Every row gives one point. Examples show where two turns around zero, p and q, send a point. Write where each new point lands after one turn and then the other. Backwards means that the second turn is done in reverse. Each puzzle has new turns, and all numbers are rounded.

Turn p:
[-40  46  22] -> [-48  34 -27]
[ 35 -14 -27] -> [45 -8  7]
[ 17 -51 -33] -> [ 39 -49   8]
[-12  19  39] -> [-36  23  13]
Turn q:
[ 47 -13   3] -> [ -8 -43  22]
[ 43   6 -24] -> [ -2 -48 -11]
[-41  37  33] -> [45 46  1]
[-49 -30 -12] -> [-35  46 -12]
Where do these land?
p, then q: [-68  42  -1] -> [-14  34 -71]
p, then q: [ 0  6 30] -> [19 24  4]
p, then q backwards: [ -8 -27   9] -> [ 27 -12   0]
q, then p backwards: [ 63 -37   0] -> [-22 -63  29]
q, then p backwards: [ 13  17 -39] -> [-30  -7 -32]

Turn p:
[-16  -1  23  27 -24  28] -> [-30 -17 -21 -18 -24  19]
[ 18 -13 -16  11 -17  -3] -> [ 24 -21  -6   3  -3  10]
[  0  20   8 -29 -22 -19] -> [  4  -5  18  -9 -15 -38]
[ 19 -18   6 -27  13  -6] -> [ 21  15  24 -16  12   3]
[-10  28 -18  -1  22 -12] -> [ -5  17  -6  30   9 -21]
[-19 -20 -17 -33  33 -10] -> [  0  15  18  -1  52 -10]
[-2 -7  2 76 16 -5] -> [-19 -12 -15  47 -14  54]
[ 10  10  12 -23 -19  26] -> [  5   7 -11 -35 -16 -14]
Turn q:
[ -8  67  69 -11   2   4] -> [-51  42  56   5 -37  22]
[ 34   1 -25   2   1   4] -> [35  8 -4 20 11  2]
[-13 -12 -28  23   9   8] -> [  0 -14 -34   6  16  11]
[ -9   6   5   4 -28 -15] -> [ -1  19  -5 -27  -6  -1]
[ 0  4 46 14 -1 -5] -> [-14   0  13  -8 -42  12]
[  0 -19 -27 -11  18 -20] -> [  7 -12 -19  12  13 -33]
[ -3 -22 -29  -4  -1  12] -> [ 14 -19 -13  -2  27  -3]
[  0 -25 -11 -16  -1  12] -> [ 12 -24   5  -6  17  -8]
Where do these land?
p, then q backwards: [ 24  21 -24  22 -24   3] -> [ 24 -26  -6  29  17 -17]
p, then q backwards: [16 29 38 26 36 35] -> [ -4  53  19  45 -11 -21]
p, then q backwards: [ -7 -10  -9   2  16  14] -> [-10  10 -18   6  -6   9]
q, then p: [-38 -23   7 -48 -17 -20] -> [-10   3  59  -3  27 -26]
p, then q: [28 -6 -9 -6 -8  0] -> [27  5 13  7 -4  0]
q, then p backwards: [ 22   8 -13  22   1 -17] -> [ 24  20 -14  10  11  10]
q, then p: [-15 -31  -3  -6 -26 -25] -> [ 26  -4  25  -6  20 -27]
p, then q: [-38   5  21 -31  32  -2] -> [-58  12   6   8  -9 -15]
q, then p: [  7   7  -8  19 -10  11] -> [  8  11 -23  -5  -2   1]

Turn p:
[ -2 -10  -3  -1 -29  11   0  -6 -15] -> [-28 -13 -10   2   8   6  -7   1  12]
[  0  -7   0  -1   5 -17  -1 -17 -11] -> [ -8  -3   0   1  -6  -9  -4 -18 -15]
[ 15  -8  -9  14  13  14 -11 -16 -13] -> [ 10 -16  -9  -6  11  13 -19 -12 -15]
[ 34 -10   1  -6 -18   5  15  -1  40] -> [ 13  -9   2 -15  32 -16  28  -9  29]
[ -4  20   4  -6  18 -15  27  76  -1] -> [ 26  11   9   2 -30 -36   6  66   8]
[  3  23  11  -2   0   9  19 -13  -9] -> [  7 -16  -6  25 -12   8  12  -4   5]
[-13 -13  12  -1  12 -12 -75 -11 -11] -> [-21  14  34 -40 -13  35 -25 -18 -31]
[ -2   4 -10  -6  -8   7 -26  -5  37] -> [  5  25   5 -23  12  19   9 -13  19]
[-12 -10  12   1  12  12  18   8  -3] -> [  1   1   0  18  10  -1   8  19 -15]
[-12   4  -8  27 -26 -16  25 -17   2] -> [-11   6  -3  33   7 -19 -15 -20  22]
[ -8   5 -11 -18  20   2   7   1 -17] -> [  3   2 -22   1 -18   1   5   8 -20]
Turn q:
[  7 -18   3  29  20  -4  -2  14  -9] -> [  3   3  32  -9   4 -16 -17  10  -8]
[ -9  -9 -27  -2   9  46 -18  11   5] -> [ -8 -21 -11  25  12  -1  -4  36 -30]
[  0  -1   7  14 -29 -32  21  10  19] -> [-21   6  21 -14 -32  11  11 -18  16]
[-21   7  23 -15  -8  15   3  18   7] -> [ -5  19 -21  -5 -14  16  -1  24   4]
[ 16 -18  12  -1 -20 -19   5   2  36] -> [-27  -9  15 -20  -6  31  -3 -16  10]
[ -7  38  14 -16  24 -40   6 -12  -4] -> [ 16  27 -15  12  -3 -10 -17 -31  40]
[-4 16  8 13 -8 35 12 -4 13] -> [  9  12   4  19  -6  27  15  16 -16]
[  5 -22  -2 -27   0   2  18   1 -18] -> [  4 -15  -8 -20  15  -8  16  15  20]
[  3 -24  -8   0  -2 -11 -16 -27 -24] -> [ -2  -7  -3 -18  26 -24  10 -19 -14]
[-11   9 -30  29  32  18 -12  -6 -20] -> [ 14   2  13  37  14 -35  -7  10 -25]
[ 22  21  -1 -25 -19  -9 -17  -6  -5] -> [ 16 -19 -28  -7 -10  10  -3 -26   1]
Where do these land?
q, then p: [ 11   8  25   0  12  23 -31  11 -10] -> [  5 -22  -9 -34 -17  15 -17   9  -3]
p, then q: [ 19   1  -2  -5   2  23 -15  28 -18] -> [-10 -26 -12 -17  -2   4 -12  29   0]
p, then q: [-30   1 -24  13 -11 -36  -5   7  22] -> [  3  19 -20  23 -23   8 -14 -39   3]
p, then q: [  4   3  -3  -8  33 -12  28 -24 -17] -> [ 13 -14  21 -12   1 -29  26 -21  -8]
q, then p: [ 27 -11   6  -9   4  17 -15  11  20] -> [ -7  -6  -3 -21  16  23  -4  19 -18]
p, then q: [ 18  11  -5  18   6   2  19 -26 -11] -> [ -5 -13  24  -4  22  -6   4 -18 -18]
q, then p backwards: [ 10 -24   5   7  13  13  15 -14 -21] -> [ 16 -20  14   3   9   7   2  16  27]
p, then q backwards: [ -6   2  -4 -10  -1  34 -15   4   9] -> [  3  -6  24 -17  -6  20   9  -5  14]
q, then p: [-35  -3   2   7 -28 -30  -6  11  27] -> [-33  32  -8  27 -14  18   1  -7  21]
q, then p: [-23   3  -9 -15 -41 -30 -24   4  14] -> [-39  28 -32  13  -2   5  -7 -21  10]
p, then q backwards: [  4  10   7   2  12  -4  48 -11 -13] -> [ -6  27 -42  -2   1  13  -2  -6 -14]

Turn p:
[ -5  -9   4   2   3   3 -19   0  12   4 -12   4] -> [  4  -8  -4 -12  13   8  -6  10  -3   5  -3  13]
[  6  -1   2  -7   2   8  15  -2   8 -14  -4  11] -> [-20  13   0  -3  -2   3   2   6  -2  -5 -11  -5]
[-14   3  -1   9  -6 -76  23  -7  -2  -2  20   2] -> [ -2 -18  33 -21 -30 -48  -3 -41 -11 -14   6   6]
[ -8 -14 -17  16  -6  -4   6  17  -4  19  -6   4] -> [ 23   1  -8  -9 -18 -12   9  16   0  -4   4   9]
[ 28 -13   9  -1  -2  -6  -7  12  -5 -12  -1   6] -> [ -1   3  -3 -10   7  16  20 -11 -19 -11  -2  -3]
[  5  22  -1  -9 -10  -4  -8 -29   0  11   6   9] -> [ -2   7   1  12   5  -9 -26 -13 -17  20   4  -7]
[ 11   0   6  20 -19  12  -8   2   9  -4  -4  -6] -> [  9  -8  -4  -2 -11  27  -8   6  -9  -2  -3  -7]
[ -1 -16 -15 -16  -9   7   1   6   2  -9  25  -3] -> [ -4   8 -14 -17  -4   0  12 -10  18  10   5 -18]
[  1   8   3 -69 -15  12  -8  -5  -8 -17  -9 -12] -> [-18  18  18  -4  48   0   4   5  10  16  16 -43]
[ -2 -18  -1   7   5  13   2  -4   1  22  -6 -17] -> [ 11 -10  -1   7  -7   5  14  17   6  21  -1  10]
[ -9 -16  14  19  -9  13  -5   4  -7  15   1   6] -> [ 16   8   1  -3 -13  19   0   7   3   6   9  21]
[ -1   5  -6  13  17   8  -2  -1 -12 -17  -8  -1] -> [-13  -8 -13  14   2   3   1   6   2 -18   7   7]
[-10  51   2  16  51  14   9   8   4   3  -3  -2] -> [ -3  -6  -9  51  12 -14 -19   1  21 -28 -30  19]
Turn q:
[-10   7   8  17   2  26  -1 -15  -6 -23   5   1] -> [ -7  16  12 -18   0  20 -18  -1   6   3  -3  21]
[ 10  -1  -6  -5  -6  -2 -13 -33  14   4   6  -1] -> [ 13  14  -3  -8 -27   1   6  -9   2  -4 -18  -7]
[  1  20   2 -19 -16   8   1   5  11  -8  10  -3] -> [-17  13 -17   5  -6  -5   1   2  20 -13   0   5]
[ 10  24 -14  10  -5  -2  -3  12 -11  -2   3   9] -> [  2   9 -18  -3  21   8  -6 -10   8  -1  11 -11]
[  1   4   6 -11 -18  17  -7  15 -26  -9  -4   1] -> [-15   8  -3 -10  16 -11  -2 -11  -4 -18  18  16]
[ -4  16  10 -14 -15 -12  -9  -2 -26   6  16 -10] -> [-21  -3 -25  -4   1 -13  -3 -27  -8  -1  -5   6]
[ 13  15   8  -4 -15  -3   8 -14 -13 -34  10  12] -> [ -3  26  -3   1   5 -11 -34 -16  12  -7  -8   6]
[-21  -1  18 -19   3 -25  13  16   8  19 -10  17] -> [ -3 -23 -15  20  14 -21   6  26 -12  -2 -18   3]
[-20 -33   0   2  31 -29   8  31  24   0 -18 -18] -> [-12 -40  30  21  -2  -5   5  36 -13  13   5 -27]
[  0 -14   2   2  43   1 -13  10  10  16 -31  -6] -> [  7  -7  16 -12  -1  -3  22  34 -22  25  13 -16]
[ 14 -26 -15 -14   5   8   2 -18   1  10  18   5] -> [ 21  -5  16  -8 -14 -15  18 -17  16   1  -9   2]
[-16 -27  -6   0  -7 -28  10  16  17   9 -32  -7] -> [  1 -22  18  32   2   0  11  20 -26 -16  -3 -19]
[ 27   0   6  31  14  15  13 -11  12  24   1 -13] -> [ 29   3  -2   9 -20  22   6  -1  -1  31  20  10]
[-10  11 -20   9   4  14   9  -4 -12  -3   0  -4] -> [ -6   9   8  -3  17  20   8 -11   7   7  -2   3]
[  5   5   1  13 -20  12 -16  -8  -3  -9  27  16] -> [ 10   1 -13 -21  -5  10 -19 -16  17 -17  -2  10]
Where do these land?
q, then p: [  3 -20   7  -1   2   0 -10   6  -8  26  11  -6] -> [ -8  11   3 -13 -15  -6  20  -6  -9  16  10  -1]
p, then q: [-14 -17  -3   8  -2  16  -6  -5   0 -23  20   2] -> [ -6   0   1  -4  -8  11  19   4  24 -19 -15   4]
p, then q: [  7  15  -1 -14  -7  12  12   0  11 -13  -3   7] -> [-25   7  -2  -3   0  13   4   7 -12   4   6  -5]
p, then q backwards: [  2  14  -1   9  -7 -13  20  -2 -11  10 -15 -10] -> [  8 -26   5  -6  -4 -12   7   1  12  -2 -16  -6]
p, then q: [-10 -19 -25  -1  21 -24  -4  -2   8  11 -18  25] -> [  4 -13  -4   8  32 -32   0   0  -2  -5 -18 -25]
p, then q backwards: [ 24 -20   2 -23 -23  10  23 -23  28 -10   9 -23] -> [-18   8 -23   1  42 -19 -15 -16   9  -2   2 -33]
q, then p: [-11 -10 -13 -25  -5  -8 -12  22 -13 -25  20  -1] -> [-24 -26  19 -25  10  -8  -5  -5  20   6   1  10]
p, then q backwards: [-12  14  16 -14 -23  -7  -3   3 -19  21 -18  24] -> [ 24 -10   7  10   4  13   7  -5 -13 -23 -34  13]
q, then p: [  1  -4 -17  17  11  13  -5  -4  17  19  15 -14] -> [  2  16   2   1 -16  15   8  13   5  24 -14 -15]
q, then p: [  6  17  16  18  16   3 -10 -19   2  16 -23  -8] -> [ 27  24  -7  25   2  -7   5   4  -2   1  13 -14]
p, then q backwards: [-21   6  -9   9  22 -19  -7  -3   0 -17 -24  -9] -> [-17 -19  17 -13 -10   0  -1  33  -3  -5   8  10]
p, then q: [ 13   8   1   9   9  22  -3  10  -9 -14 -16   9] -> [ -9   8  14 -10  21  18  -8   3  13   2  13  -2]
p, then q: [-22 -10  22  -4 -25 -25  -1  18   6  -4   6 -10] -> [ -5   9  -6   1 -32 -34  -7  10   6  -5  -2  18]
p, then q: [ 29  10 -18  18  -3   0 -19  10 -15 -12  25  -8] -> [  7  18  29  -1 -10  17   4 -36  11   2  -2  -7]
p, then q backwards: [  6  15  23  -6  14  21  23 -12   4  18  10  23] -> [ -3  18   6  -7  -4   1  33 -33   0 -16 -10  -9]

Turn p:
[-12 -36  32 -21   1   8 -27  -1  36  51 -37   7  -4 -13] -> [-47 -46  20   7  28 -16  18  35   4  22 -12 -32  12  -6]
[-16   7  35 -65 -26 -30  28  25  21  36 -39  33 -13 -29] -> [ -7 -28  42  -6  17 -13  39  45  25  14  -1 -11 -39 -71]
[ -3 -41 -52  -9  15 -10   0   3  15   2  19   4 -13 -17] -> [-35  -3 -37 -26 -10 -15  -2 -24  18  -2 -17  10  19 -23]
[  3  16 -48  19  17  -5  16 -28  30  15  27  41 -12  19] -> [  3  37 -33 -19   1 -10  37 -34  40  13 -25 -11  -4  21]
[-34 -35 -32  19  57  24   6 -19 -20  26 -29  10 -58 -48] -> [-52 -35   4 -18 -46 -25  37 -56 -40  37 -35   0   7  -3]
[ 17  13 -24  15 -20  31   1  16 -24  12  40 -38  -9  21] -> [  7  33 -24 -28 -14  36 -41   0 -17  25  16  -6   4  14]
[-55 -13  12  -8   9 -29  28 -22  50  22 -28 -18 -12 -20] -> [-49  -6  23  13   5 -67  23  -4  16  16  26 -10 -22 -15]
[-32 -56 -13   6  41  28  30 -15   6  43   0  37   8 -48] -> [-62 -16  -1  -4 -14  -5  72 -21  -2  33  -5  19  44 -14]
[ 46  25  40  17 -34 -16  -9 -13 -20 -54  44 -29  11   1] -> [ 51   1   0  30  -5  29 -60  10  21 -12  23  45 -15  31]
[ 35  32  20   2  19 -16 -36  13 -23 -44  44 -20   1  45] -> [ 69  13 -30  27  27  12 -57  -9 -16  -7 -11  13   0  15]
[ 43  53  24  20 -18 -22 -15 -17 -31  -8   8 -22  27  21] -> [ 68  17  34  12   0  17 -41   6  14  -5  10  -2   6  33]
[  8 -21  22 -10 -53 -39   1  15 -11   5 -55  11  15  19] -> [  6 -19  50 -36  25 -13  -2  51   5 -42   1   5  -9  -4]
[ -8  -7  -8   0  38  10  38 -11  -9 -13  21  -6   5  39] -> [ 24  18 -38  -7   6 -21  22 -20 -24   9  27  14  12   8]
[ 19  48  15  20 -21 -20 -30  49 -21 -27   1 -24  52   2] -> [ 37  44  34  34   0  27 -53  27 -11 -40  -5   0  14  -9]
[-10  32 -15  -2 -25  23 -43 -17 -45 -42  36  -7  23  22] -> [ 27  12  -8   7  18  62 -36 -45 -11 -36  22  -7  -3  18]
[ 27   2 -43 -16  16  41   9 -13  14 -18 -17  -4   8  -5] -> [  5 -10 -41  -4 -45   6  17  -4   5 -19   8 -33  17   2]
[-26 -17  36  13 -18  21   4  34  31  -5 -33  25 -28  -9] -> [-44 -11   7  16   6  -2  27  44 -25  -6 -20   6 -42   2]
Turn q:
[ -1  14  12  13  21  31 -38 -61 -34 -16 -33  -2 -27   2] -> [-24 -22  44 -30  39  50   0   0   0  28 -15  35 -12  -2]
[-32  32  39  19  44  12   1 -28  30  29   0  30 -41  -4] -> [-63  -3  -5  11 -12   9  15  -7 -10  12  18  56 -53   3]
[ 23 -13 -54 -32  10 -30  34  11  -8 -10  37  -4  -5  12] -> [ 32  -6 -35 -16   3 -41 -20 -12 -11 -21 -43 -34 -16   4]
[-31 -56   2   2  22  28 -18 -14 -25  23 -29 -18  10  -9] -> [-10 -43 -12  10  29  33  20 -18  42  32   9  -9  19  16]
[-35  42  14 -35  11   4   4 -28  21  33  32  -6   6  -3] -> [-29 -17   0  10 -47  -3 -13 -48 -12   4   3  16 -22 -34]
[ 11  -8  36  24  25  17 -40  25 -40   1  19  -5   0 -27] -> [ -3 -21  -1 -33  22  22  47  20  -2  -3  45 -10  -1 -26]
[ 25   3  -4  11 -18 -50  60  21  -7 -17 -12  -4  35  14] -> [ 50   1   1  17   2 -47 -33  12 -24 -30  15  -1  20  35]
[-33  38  39 -37  21  22  -7  -9  16  -3   5  -7  -2  25] -> [-35 -20  16  -9 -56  28   4 -25 -14 -14  -2  20  -7   2]
[  6   7 -76 -11  -7 -40  11  47  17 -27 -14  18  21  37] -> [ 12  37 -25 -22  -3 -57 -25   3  17 -42 -46  -6  44  27]
[ 13 -16 -34  39 -21 -23   6   8  28 -38  17 -28   8  25] -> [ 21  26  18  18  18 -18 -21  21  32 -53 -17 -25  -6   4]
[-19  60  17  34 -45  -2  15  -8   1  41  25  30  17  -6] -> [-11  35 -10  18 -16  -3 -48  -5 -22   2  54  37  -1 -46]
[ 55 -58 -38 -11 -37  -6  17  52 -11 -10  -2 -10 -11  45] -> [ 42  17 -30 -15   1 -10 -24  54  15  -2 -27 -73  18  39]
[ 39 -19  -2  -3  21  43 -23  -3   9  16 -34 -24   5 -33] -> [-14   4  34 -13  22   2  36 -13  12  49  12 -38   2  17]
[ 36 -48 -33 -11 -22 -21  11   7  19 -41   6  37  37  20] -> [ 77  37 -13 -10  -7 -22  -1   8  35  -9 -29  -6   5  29]
[  0 -16  44   4  -9 -15 -57 -13 -14  20 -23 -15 -30 -42] -> [-16 -33  25  16  12  13  43  42   2  45   7  10   9 -38]
[-56  40  37  -7 -15  31  23  -6  -1  -2   7   9 -23 -54] -> [-28  10  -9  43  -7  42  21 -32 -58   1  16  29   1 -29]
Where do these land?
p, then q: [  0  52 -33  28  19 -39 -34 -18 -20  11  -4  -3 -26  19] -> [-13 -31  74 -11  -9  -7 -21  21  -4  34 -17  17  -6   3]
p, then q: [-19  45  25  24  35  36   1 -46 -21   6  -6   6  33 -15] -> [ 17  -9  23   8   9  26 -58   4   1  -8  57  -4 -41   9]
q, then p: [-16  -9 -28  17  28  -4 -17  13  -8  45  43 -12 -31  31] -> [-59  -6 -26  -3  -6 -29 -23 -33  -1 -14  -7 -15 -17 -35]
q, then p backwards: [-18 -31  -5 -39  26  34   7  30 -34 -16 -22  -4  32  45] -> [ 46 -23 -42  10  -4  37 -28 -54 -22   3  -1  11   9  14]
q, then p: [ 11  -7  31 -39   3  -2 -38  14  -5 -16  30  16  43 -24] -> [ 11 -14  -3 -16 -33  21  10  34  50   9  35  25  -1 -18]
q, then p: [-41 -16 -30  -9  29  -8   7 -51 -13 -28 -33 -44 -45 -41] -> [-18 -34  21   5 -15 -56  56 -14 -55   0  -6  10  29  39]
q, then p: [ 47 -24   5 -19   6  18  27  16   1  -2 -13 -23 -38  -1] -> [ 15   5   3 -35   1 -20 -32  16 -50  23  18 -13   1   1]
q, then p: [  2  23   5 -46 -23  29 -31 -30  51 -14   5  13 -56  18] -> [-25 -13  57 -10 -16  24  20  28 -27   3   5 -42 -61   2]
p, then q: [-11 -17 -19  19 -44 -17 -53  24  -2  22   5   2  26  41] -> [-34 -26  29 -42 -27  13  38 -30   6 -29 -10  11  24  16]
q, then p: [ 35 -15   1  35 -59 -12  27  19 -19  17 -24  33  27 -13] -> [ 43  49  -4  11   7  25 -31   7  17  22 -38 -10  46  -7]
q, then p: [ 44  -6  12  39 -12 -25  20 -10  32 -16  54  12  -6  20] -> [ 25  -1 -20   8 -19   0 -46  13   1   9 -52  13 -55  -6]
q, then p: [ 32 -15   8   3  27  26  -6  43  39  34 -25  -8  24 -15] -> [  8  48  -2 -10  29 -29 -17   3  20  35  50   3 -14  -5]
q, then p: [-16 -35 -11  21  32   0  44  36 -35 -34 -39  -3 -20 -42] -> [ 42  31 -34 -20 -11 -37  29 -26 -48 -10  11  16  47  13]
p, then q: [-13  45 -41 -10 -22  20 -18 -17  20  30  -2  14  35   6] -> [-28  -2  53  22 -17  11  -9 -38 -12 -26   4 -33 -16   0]
q, then p: [-13  29  47 -24 -53 -19  22  28  -8 -37  26 -21  -2  -5] -> [ 13   1  22  -2 -36  60 -30  17 -20 -36   8  45   6  14]
p, then q: [-24 -20  35  -1   8 -38  42 -50  23  -1   7  20   4 -25] -> [ 14   7 -35  40 -17 -30   0  10   7  -8  10  41 -55  14]
